Each row of a before or after table is a point. The points were changed in one or more steps. Then noise was added and the rows were shuffled. The steps act on how far a point lies along the listed directions, d1 being the first. What was done? A step turns or swaps two directions, mirrors them in a line or flattens them onto one, adds a multiple of one to another, or multiplies one. Angles are multiples of 10 degrees, from the lower direction toward the higher: turns from -170 to 170, lines from 10 to 170 but not 90. Use the fewest steps. Two steps may share a direction if one is a turn and the other turns, adds or multiplies; they go together, in the order done. Otherwise the lowest direction goes first.

Directions:
(1): [-15  47]
(2): [47 15]
Before (10 x 2):
[[ 18   2]
 [  6  -6]
 [ -9  14]
 [  1 -16]
 [ 20 -60]
 [ 28  33]
 [  2  26]
 [ 46 -30]
 [ 35  20]
 [ -6  17]]
After (10 x 2):
[[ 16  20]
 [ 17   3]
 [-10 -10]
 [-55   9]
 [ 16   7]
 [-12  36]
 [ -9   2]
 [-11  12]
 [  1  44]
 [-58 -28]]
Steps: mirror d1 and d2 in the line at 40 degrees

Directions:
(1): [-20 -60  -2  36 -24 -17]
(2): [ 32 -16 -35 -38 -47   7]
(3): [-26 -15  30 -54   2 -38]
(4): [ 32 -36 -22 -10  56  -9]
Before (14 x 6):
[[  9  -5 -10  14 -23  10]
 [ -5  -4   7 -20  26 -14]
 [ 27 -10 -23  14   5  12]
 [-13   8   3  -2 -14   4]
 [ 22  20 -18  19  17   3]
 [  1  23  10  -5  -8   4]
 [ 10  10 -22   8   3  19]
 [  0   9   7 -27 -12   2]
 [  6  27  -4   5  -5  12]
 [  1  -6 -10  33   1   9]
 [-18 -59  -9  30 -35 -14]
 [-21 -22  -5  40 -20   8]
 [  1 -16 -28  22 -43  11]
 [  6  10 -10  12 -29  11]]
After (14 x 6):
[[-11 -50  -8  19  12 -10]
 [-19  23  12   6 -14   5]
 [ 15   7  -7 -12  22  -2]
 [  0 -14   8 -33  -1 -19]
 [ 24 -14 -18 -10  12  -4]
 [ 15 -21  -9 -11   3  -6]
 [-12 -60 -12  28 -27 -13]
 [ 18  12  -4   1  13   7]
 [  6  -2 -14   9   8  11]
 [ 14 -40 -30 -13   0 -10]
 [  0  -4  -7 -29  15  -6]
 [ 17  17 -10  -3  -8  21]
 [  1   6   7 -24  19 -29]
 [ -8 -27   4  -3  16 -19]]
Steps: add -0.3 times d2 to d1; turn d3 and d4 by -130 degrees

Directions:
(1): [ 20  26 -29 -60  -2   2 -25 -14 -15]
(2): [-30 -22   6 -18 -28 -28 -41  16  36]
Before (11 x 9):
[[-30   3 -13 -27 -10  -6 -30  22  24]
 [-26  -7  18   4 -22 -17 -18  25   7]
 [-14 -28  14 -18 -28 -32 -35  16  31]
 [ 41  27 -24  -1  30  31  20 -32 -42]
 [ 34  24 -14 -28  25  21  16 -16 -31]
 [ 26  16  -7  23  43   9  35  11 -42]
 [ 37  44 -40 -48  18  15   9 -30 -31]
 [ -3 -26   6  10 -17 -22 -14   3  33]
 [ 13  21 -16 -22  15  12  12 -13 -29]
 [-20  -2   6 -20 -15   1 -27  11  15]
 [ 47  40 -24 -36  23  17  -4 -19 -50]]
After (11 x 9):
[[-33  -2  -9 -13  -9  -4 -22  23  28]
 [ 37  29 -20 -42  24  23  11 -20 -34]
 [-23 -32  23  -2 -27 -33 -28  20  37]
 [ 40  49 -45 -60  18  14   3 -33 -37]
 [-23  -6  12 -13 -15   1 -21  12  13]
 [ -6 -31   9  19 -17 -21  -7   6  34]
 [ 51  48 -31 -50  24  16 -10 -21 -53]
 [ 33  20 -15   7  42   6  28   7 -46]
 [ 15  24 -22 -31  16  11  10 -13 -33]
 [ 48  38 -34 -18  29  36  13 -37 -47]
 [-31 -10  20  11 -22 -20 -12  29   9]]
Steps: add -0.3 times d2 to d1

Directions:
(1): [-28  35 -26 -21  53  39  36   8  29  -1 -25  36  11 -16]
(2): [ 30  39 -34   6   7  27 -29 -30  42 -13  11 -60 -17   4]
(3): [ 13   5  19 -52   4  26  12  48 -11  30   0 -38  13  56]
Before (13 x 14):
[[ 30   7 -16   9 -16   5 -35 -19   4 -12  19 -45 -11   2]
 [-26  -7   4  10  11 -23  23  -3  -3  10 -30  42  12 -28]
 [ -2 -29   8  20 -20 -15  -7  11 -29  -4  18  21   2   0]
 [ -4 -60  40  28 -32 -44 -11  11 -31  -6  12  19  -1  -1]
 [ 23  11   0 -12   6  22 -22  -1   7   9  -5 -41 -12  15]
 [-15  10 -24  25  27   5   2 -28  48 -27 -19  36   0 -56]
 [ -4   1 -19  37  -4  -3 -18 -39   8 -28   1  12 -17 -25]
 [ 13   7 -12 -10   9  20  -1   8  15  -1  -7 -12   6   4]
 [ 10   6  23  -1 -25 -10   3  13 -21   5  14 -26  12  12]
 [ 14 -16  13  45 -34 -30 -22 -14 -17  -1   5  -1  -6  -9]
 [-33   3  -5  21  28   1  16 -26  16 -32 -15  55   0 -47]
 [ 17  -9  25 -20 -25 -24  -4  31 -37   6  10 -35   9  27]
 [ 34  27  -9   8  -9   7  -9 -20  26  -9   4 -49  -9  -2]]
After (13 x 14):
[[  1  -7 -12  15   4  -3  -3  -8   8 -11  -7  19   1 -21]
 [ 21  15 -12  33 -12 -12  -9 -37  23 -22   3 -22 -11 -31]
 [ -3  51 -26 -26  37  28  16   8  21 -13 -12 -16   7  -5]
 [ 29  21   1   1  -9  18 -15  11   6  15   1 -48   1  31]
 [ 10   5  -9 -16   4  28   2  30  -8   8  15 -18   6  31]
 [ 19 -18  12  14 -32 -12 -28  -9 -20  -7  16 -32 -15  21]
 [ -3 -23  30 -14 -10 -24  13  27 -27  28 -18   0  14  19]
 [  4  14 -16  17  16  11 -17 -29  19 -14 -13   4 -17 -30]
 [ 22  17 -28  15  -6  11 -31 -32  16 -22  15 -30 -12 -18]
 [ 15 -56  41  17 -44 -48 -22   7 -21   0   7  -5   3  -1]
 [ -1 -46  54  -1 -34 -31  -7  19 -41   0  10   1   3  17]
 [ 18   5  13 -39  18  37   4  44  14  13   2 -48   5  52]
 [  0  41  -7  -4  12  19  15   4  14  -3   3 -15  13  -9]]
Steps: turn d1 and d2 by -60 degrees; turn d1 and d3 by -110 degrees
